Every row gives one point. The ring and each string are closed loops that go straight from each point to the next, and from the last back to the first. Before rounding, they use only three directions, however many columns there are. How many times does the string pass through the ring? Passing back the other way cancels.

Ring (6 x 3)
[[ 4.4  2.1  3.4]
 [-1.6  0.7  0.9]
 [-4.5 -2.1 -2.8]
 [-4.0 -4.0 -2.5]
 [ 0.0 -2.9  1.7]
 [ 5.3  0.7  3.5]]
String (31 x 3)
[[-1.9 -2.1 -4.1]
 [-1.2 -1.3  0.2]
 [-5.2 -2.7 -0.3]
 [-8.6 -4.2 -2.3]
 [-6.4 -4.6 -7.2]
 [-3.2 -3.5 -7.0]
 [-1.0 -1.7 -2.1]
 [-3.5 -1.9 -0.2]
 [-6.2 -1.9  0.9]
 [-7.9 -1.7 -0.9]
 [-4.3 -0.9 -3.5]
 [-0.4 -0.5 -3.8]
 [-0.2 -0.2 -0.3]
 [-1.7  1.2  5.1]
 [-0.4  2.8  6.9]
 [ 3.4  3.8  4.2]
 [ 4.7  2.1  0.0]
 [ 2.5  0.3  0.0]
 [ 1.1  0.5  3.4]
 [ 3.6  2.6  6.0]
 [ 5.7  4.3  7.7]
 [ 6.1  3.2  2.7]
 [ 3.6  0.7 -1.1]
 [ 3.8  1.5 -0.7]
 [ 2.4  3.6  4.1]
 [-0.5  2.7  5.0]
 [-1.6  0.8  3.4]
 [-1.6 -0.3  2.4]
 [-4.8 -0.1  2.9]
 [-7.2 -1.3 -2.4]
 [-4.3 -2.2 -5.1]]
Times through: 4
String (26 x 3)
[[-7.6 -4.9 -5.8]
 [-6.9 -3.9 -2.2]
 [-6.9 -3.5  0.2]
 [-7.9 -5.2 -3.6]
 [-4.4 -5.1 -6.4]
 [-1.4 -3.6 -4.7]
 [ 0.2 -1.7 -1.3]
 [-0.4 -1.6  0.9]
 [ 1.4 -2.3 -1.3]
 [ 2.8 -2.2  0.9]
 [ 4.1 -1.4  4.5]
 [ 3.7 -0.4  6.4]
 [ 2.2 -0.3  5.0]
 [ 2.4 -0.7  0.4]
 [ 5.0 -0.5 -0.2]
 [ 7.1 -0.2  1.9]
 [ 4.8 -0.4  6.4]
 [ 1.8 -1.0  7.1]
 [ 0.6 -1.5  3.2]
 [ 0.2 -1.8  1.2]
 [-2.5 -2.8  4.2]
 [-5.3 -4.7  2.7]
 [-5.6 -4.2  1.2]
 [-2.2 -2.2 -0.1]
 [-0.9 -2.2 -2.8]
 [-3.7 -4.1 -7.5]]
Times through: 2

Ring (10 x 9)
[[-1.6  2.2  0.9 -6.7 -6.6  0.2 -4.9 -0.5  1.2]
 [-0.9  2.8  0.9 -6.5 -5.3 -0.4 -3.5 -1.7 -0.4]
 [ 0.8  2.5  0.7 -4.2 -2.5 -0.7 -0.6 -2.6 -2.9]
 [ 2.4  1.6 -0.2 -1.0 -0.2 -0.4  2.1 -2.9 -4.9]
 [ 3.5  0.7 -2.2  2.4 -0.1  0.8  4.1 -3.1 -5.8]
 [ 3.5  0.0 -4.4  4.6 -2.3  2.4  4.4 -3.0 -5.2]
 [ 2.6 -0.3 -5.4  4.6 -4.9  3.5  2.8 -2.2 -3.3]
 [ 1.5 -0.5 -4.5  2.9 -6.0  3.5  0.7 -0.9 -1.4]
 [-0.1 -0.2 -1.6 -1.2 -6.4  2.3 -2.7  0.7  0.9]
 [-1.3  0.9  0.3 -4.7 -6.6  1.1 -4.7  0.7  1.8]]
String (30 x 9)
[[ -0.9   0.2   2.7  -5.2  -3.5   0.0  -4.8   2.1   1.5]
 [  0.9   0.2   1.3  -2.3  -1.4   0.1  -1.3   0.4  -1.4]
 [ -0.5   1.8  -1.1  -3.8  -6.7   1.1  -2.8  -1.3   0.0]
 [ -2.9   3.9  -1.7  -8.0 -11.9   1.2  -6.2  -2.5   2.5]
 [ -3.4   4.6  -0.3 -10.0 -11.4   0.3  -7.0  -2.6   2.6]
 [ -0.8   2.2   3.0  -7.3  -3.0  -1.3  -4.0  -0.4  -0.3]
 [  1.4   0.0   3.4  -2.9   1.7  -1.1  -0.8   0.9  -2.4]
 [  0.7   1.3   0.6  -3.1  -2.5  -0.1  -1.0  -1.1  -2.0]
 [ -0.1   3.4  -1.9  -4.2  -6.8   0.6  -1.4  -3.9  -1.9]
 [  0.0   4.9  -2.1  -5.4  -6.7  -0.2  -0.6  -5.9  -3.3]
 [  1.9   2.7   0.9  -3.4  -0.1  -1.4   1.4  -3.6  -5.0]
 [  2.9  -0.5   3.8  -1.3   4.9  -1.7   1.5   0.6  -4.5]
 [  2.0   0.6   0.1  -0.7  -0.5   0.1   1.1  -1.3  -3.6]
 [  1.7   0.7  -0.9  -0.4  -2.0   0.7   0.8  -1.6  -3.1]
 [  2.2   0.5  -0.8   0.3  -1.0   0.6   1.6  -1.5  -3.7]
 [  2.5   1.1  -3.4   1.7  -3.2   1.7   2.7  -3.3  -4.3]
 [  3.6   2.1  -9.7   6.4  -7.4   4.2   6.3  -7.2  -6.4]
 [  4.4   0.8  -9.0   7.9  -5.3   4.2   7.1  -6.0  -6.8]
 [  3.8  -1.4  -0.2   3.4   2.6   0.7   3.6  -0.1  -4.9]
 [  2.7  -0.8  -0.2   1.6   0.6   0.8   1.9  -0.1  -3.6]
 [  1.7   0.7  -5.0   2.3  -6.3   3.0   1.5  -2.8  -2.6]
 [  1.5   1.2 -11.3   5.9 -13.0   6.4   2.6  -5.1  -2.0]
 [  1.9  -0.3  -8.9   6.1  -9.9   5.7   2.1  -2.7  -1.6]
 [  2.0  -1.5  -3.0   3.4  -3.6   3.0   0.9   0.4  -1.5]
 [  1.6  -1.8  -1.8   2.4  -3.1   2.7  -0.2   1.5  -0.7]
 [  1.4  -1.2   0.5   0.1  -1.1   1.1  -0.6   1.5  -1.2]
 [  0.8   0.6  -1.5  -0.9  -4.5   1.5  -0.8  -0.9  -1.3]
 [ -1.1   0.9  -3.7  -1.8 -10.4   3.3  -3.7  -0.6   2.0]
 [ -2.7   1.4  -3.5  -4.2 -13.3   3.6  -6.5   0.0   4.4]
 [ -2.3   0.6   0.6  -5.7  -8.2   1.5  -6.7   1.9   3.8]]
Times through: 5

Ring (7 x 14)
[[-3.4 -1.2 -2.1 -2.9 -3.0 -2.1 -3.0  3.7 -3.3  7.7 -1.9 -1.3  2.9  1.5]
 [-2.5 -1.5 -0.6 -2.4 -2.0  4.3  0.9  2.1 -3.4  5.1  1.2  0.4 -3.3  3.2]
 [-1.6 -1.0 -0.2 -1.4 -0.3  7.4  4.9  0.3 -1.2  0.4  2.3  0.8 -4.4  3.4]
 [-0.4  0.0 -0.2  0.2  1.6  8.4  8.2 -1.5  2.3 -5.3  2.1  0.2 -2.4  2.3]
 [-0.1  0.7 -0.8  1.1  2.2  5.2  7.3 -1.5  4.6 -7.2 -0.1 -1.3  2.7  0.1]
 [-1.6  0.4 -2.3 -0.3  0.1 -1.3  1.7  1.1  2.4 -1.2 -2.7 -2.5  7.2 -0.7]
 [-2.9 -0.4 -2.7 -1.9 -1.8 -3.3 -1.5  2.8 -0.6  4.2 -2.9 -2.3  6.4  0.2]]
String (26 x 14)
[[ -1.0   1.0  -1.9  -0.5   2.4   9.1  12.9  -3.2   3.0  -7.6   3.7   0.6
   -2.3   4.7]
 [ -0.1   1.2  -1.3   0.8   3.2   8.7  12.4  -3.4   5.0 -10.0   2.4  -0.2
   -0.2   2.6]
 [ -1.3   1.3  -2.8  -0.3   2.2   4.9  10.5  -2.4   3.8  -6.9   1.4  -0.8
    2.6   2.9]
 [ -1.3  -0.2  -1.0  -0.5   0.1   2.9   3.1   0.6   1.1  -1.0  -0.5  -1.0
    1.9   0.8]
 [  0.0  -0.2   0.3   1.3   0.8   2.9   1.7   0.7   3.4  -3.5  -2.1  -1.9
    3.7  -2.1]
 [ -0.5   1.2  -2.2   1.2   1.8  -0.4   4.4  -0.4   5.6  -6.3  -3.0  -3.0
    9.0  -1.9]
 [ -2.5   1.8  -4.9  -1.1   1.1  -2.3   6.7  -0.8   3.7  -3.9  -1.7  -2.6
    9.5   1.6]
 [ -2.3   0.4  -2.8  -1.4   0.0   0.8   4.3   0.3   1.1  -0.6  -0.6  -1.4
    4.1   1.9]
 [ -1.2  -0.5  -0.6  -0.3  -0.2   2.2   1.5   1.2   1.1  -0.3  -1.3  -1.4
    2.5  -0.1]
 [ -0.1   0.0  -0.2   1.4   0.7   0.3   0.1   1.3   3.9  -3.1  -3.6  -2.8
    6.7  -3.2]
 [ -1.5   2.0  -4.0   0.1   2.0  -1.3   7.2  -1.3   5.5  -6.6  -2.1  -2.9
    9.9   0.2]
 [ -1.9   1.5  -3.8  -0.7   1.5   1.3   8.3  -1.5   3.6  -5.1  -0.2  -1.7
    5.9   2.2]
 [ -1.5   0.5  -2.1  -0.6   0.8   2.9   5.9  -0.5   2.2  -3.1   0.0  -1.1
    2.9   1.7]
 [ -0.9   1.9  -3.1   0.2   3.2   5.9  13.2  -3.6   5.4 -10.0   1.9  -0.8
    3.0   3.1]
 [  0.3   1.1  -0.8   1.2   3.4   9.1  12.0  -3.3   5.4 -10.4   2.3  -0.2
   -0.3   2.0]
 [  0.8  -0.8   2.0   1.7   1.3   7.9   3.5   0.0   2.9  -4.7   0.0  -0.5
   -1.6  -1.2]
 [ -1.1  -0.7  -0.2  -0.3  -0.1   4.0   2.3   0.9   0.7  -0.5  -0.4  -0.8
    0.4   0.5]
 [ -2.4   0.1  -2.3  -2.1   0.3   6.4   8.7  -1.1  -0.3  -1.5   3.1   0.7
   -2.5   5.3]
 [ -2.8  -0.2  -2.3  -3.1   0.1   9.6  11.0  -1.7  -2.2  -0.5   5.7   2.2
   -7.2   8.0]
 [ -1.9  -1.3   0.0  -2.1  -0.6   9.7   6.1   0.0  -2.7   1.4   4.1   1.9
   -7.9   5.2]
 [ -2.5  -1.1  -0.9  -2.8  -1.0   8.4   6.3   0.1  -3.3   2.4   4.1   1.8
   -7.1   6.0]
 [ -3.1  -0.4  -2.4  -3.2  -0.8   6.2   7.3  -0.3  -2.6   1.9   3.6   1.2
   -4.2   6.4]
 [ -2.2  -1.1  -0.6  -2.4  -0.6   8.9   6.6  -0.2  -2.6   1.4   4.1   1.7
   -7.0   5.6]
 [ -0.4  -1.5   1.7  -0.2  -0.1   9.1   3.4   0.6  -0.5  -0.5   1.9   0.8
   -5.7   1.7]
 [ -1.1  -0.7  -0.1  -0.3  -0.2   4.1   2.0   1.1   0.5  -0.2  -0.3  -0.7
    0.1   0.5]
 [ -1.7   0.2  -1.7  -1.2   0.8   6.5   8.2  -1.2   0.8  -2.8   2.4   0.3
   -1.7   3.9]]
Times through: 0

Ring (10 x 14)
[[-6.8  0.6 -1.2  1.8 -1.3  4.2 -6.1  0.2  0.1  3.4 -3.9 -2.9 -2.8  0.5]
 [-4.8  2.0 -1.6  1.2  0.8  0.8 -4.6  1.2  2.4  1.4 -3.2 -0.3 -1.8  1.9]
 [-0.6  3.0 -0.8  0.8  2.7 -3.5 -1.7  2.4  5.3 -1.3 -1.9  1.9  0.1  2.7]
 [ 1.4  3.1 -0.1  1.3  3.9 -5.6  0.3  2.9  7.1 -1.9 -1.9  2.4  1.7  2.0]
 [ 2.5  1.8  1.5  2.8  3.8 -5.4  2.0  2.6  7.7 -0.7 -2.8  0.6  3.4 -0.5]
 [ 3.6  0.6  3.1  3.1  2.0 -3.9  2.4  2.3  6.6 -0.3 -2.3 -1.3  3.5 -1.6]
 [ 5.9 -1.2  5.8  2.4 -2.0 -1.0  2.6  2.1  3.7 -0.6  0.0 -4.6  2.7 -2.1]
 [ 6.3 -2.7  7.4  1.3 -6.3  3.0  1.1  1.6 -0.3 -0.6  2.2 -7.5  0.6 -1.6]
 [ 1.0 -2.5  5.0  1.3 -6.7  6.0 -2.5  0.5 -2.2  1.6  0.4 -7.8 -1.6 -1.2]
 [-3.1 -1.7  2.6  1.7 -5.2  6.6 -4.6  0.0 -2.1  3.1 -1.6 -6.7 -2.5 -1.0]]
String (31 x 14)
[[  4.9  -0.5   4.8   1.4  -2.2  -0.7   1.3   2.2   2.9  -1.3   0.7  -3.6
    1.4  -0.4]
 [ 10.0  -1.7   8.1   0.6  -4.8  -0.6   3.5   2.8   2.0  -3.3   3.7  -5.4
    2.0  -0.5]
 [ 13.0  -4.0  11.5   1.1  -8.1   1.6   5.0   2.4   0.2  -2.9   5.1  -9.2
    2.6  -2.6]
 [  7.4  -3.9   9.0   2.1  -7.3   3.9   2.1   1.3  -0.6   0.1   2.1  -9.4
    1.4  -3.3]
 [  1.2  -2.2   4.8   2.7  -4.2   3.8  -0.9   0.7   0.4   2.2  -1.3  -6.9
    0.3  -2.7]
 [  6.2  -4.8   9.4   1.2 -10.3   7.4   0.1   0.7  -3.8   0.6   3.2 -11.3
   -0.7  -2.8]
 [  3.2  -3.9   7.3   1.3  -9.0   7.4  -1.5   0.4  -3.5   1.5   1.8 -10.1
   -1.4  -2.2]
 [ -2.6  -1.8   2.8   2.7  -4.0   5.4  -3.4   0.1  -0.7   3.6  -2.6  -6.6
   -1.1  -2.2]
 [ -0.4  -0.8   2.8   1.8  -3.0   3.0  -2.3   0.9   0.6   1.5  -1.3  -4.8
   -0.7  -0.7]
 [  1.2  -1.0   3.7   0.9  -4.3   3.2  -2.0   1.2  -0.2   0.4   0.3  -5.1
   -1.1   0.1]
 [ -2.4  -0.3   1.5   2.2  -1.8   2.8  -3.1   0.7   1.2   2.3  -2.6  -3.9
   -0.8  -0.7]
 [ -3.3  -0.3   1.1   2.1  -2.0   3.3  -3.7   0.6   0.7   2.6  -2.8  -3.9
   -1.3  -0.5]
 [  0.4  -0.1   2.5   1.0  -2.7   1.9  -2.2   1.4   0.9   0.2  -0.4  -3.5
   -1.0   0.7]
 [ -3.7   0.2   0.5   0.5  -3.4   4.5  -5.4   0.7  -1.1   1.5  -1.2  -3.6
   -3.3   1.6]
 [-11.3   1.4  -3.9   1.8  -0.4   5.5  -8.9  -0.4  -0.6   4.9  -5.6  -2.0
   -4.3   1.3]
 [-14.8   2.4  -6.4   3.1   2.8   4.2  -9.6  -0.7   1.5   6.7  -8.8  -0.2
   -3.7   0.6]
 [ -8.3   2.1  -3.3   2.4   2.2   1.4  -5.9   0.5   2.9   3.7  -5.8  -0.2
   -1.8   0.7]
 [ -8.5   3.7  -4.8   1.5   3.8  -0.6  -6.2   1.1   4.0   2.2  -5.5   2.4
   -2.2   2.7]
 [  1.8   3.5  -0.1  -1.1   1.2  -3.8  -1.7   3.2   4.1  -3.8   1.1   2.5
   -1.0   5.1]
 [  3.1   1.8   1.9   0.1  -0.1  -2.6  -0.3   2.7   3.8  -2.7   0.7   0.0
    0.1   2.7]
 [  5.2   2.8   1.9  -0.7   1.0  -5.1   0.8   3.6   5.2  -4.6   1.9   1.8
    0.7   4.0]
 [  3.1   4.2  -0.4   0.2   4.6  -7.6   0.8   3.7   7.9  -4.0  -0.5   4.3
    1.6   3.9]
 [  0.0   4.4  -2.0   1.9   7.0  -8.0   0.4   3.1   9.4  -1.7  -3.6   4.8
    2.5   2.2]
 [ -1.7   2.5  -0.9   2.8   4.5  -4.1  -0.6   2.0   7.0   0.8  -4.4   1.4
    1.9   0.1]
 [  0.4   0.7   1.7   2.0   0.3  -0.9  -0.8   1.7   3.8   0.4  -2.0  -1.8
    0.8  -0.1]
 [ -2.4   2.1  -0.8   3.8   5.0  -3.9  -0.4   1.7   7.5   1.9  -5.7   0.8
    2.6  -1.3]
 [ -1.9   2.7  -1.3   5.1   7.9  -6.8   1.4   2.0  10.6   2.2  -7.3   2.3
    4.7  -2.4]
 [ -1.7   1.3   0.1   4.3   4.2  -3.3   0.2   1.5   7.2   2.4  -5.7  -0.4
    3.0  -2.3]
 [  0.3   0.4   2.0   2.3   0.0  -0.5  -0.7   1.6   3.6   0.8  -2.3  -2.4
    0.9  -0.7]
 [  3.6   0.1   3.7   1.8  -0.7  -1.5   1.0   2.1   3.9  -0.8  -0.5  -2.7
    1.7  -0.5]
 [  0.0  -0.1   2.2   3.2   0.4  -0.4  -0.3   1.3   4.1   1.7  -3.2  -2.9
    1.7  -1.9]]
Times through: 2
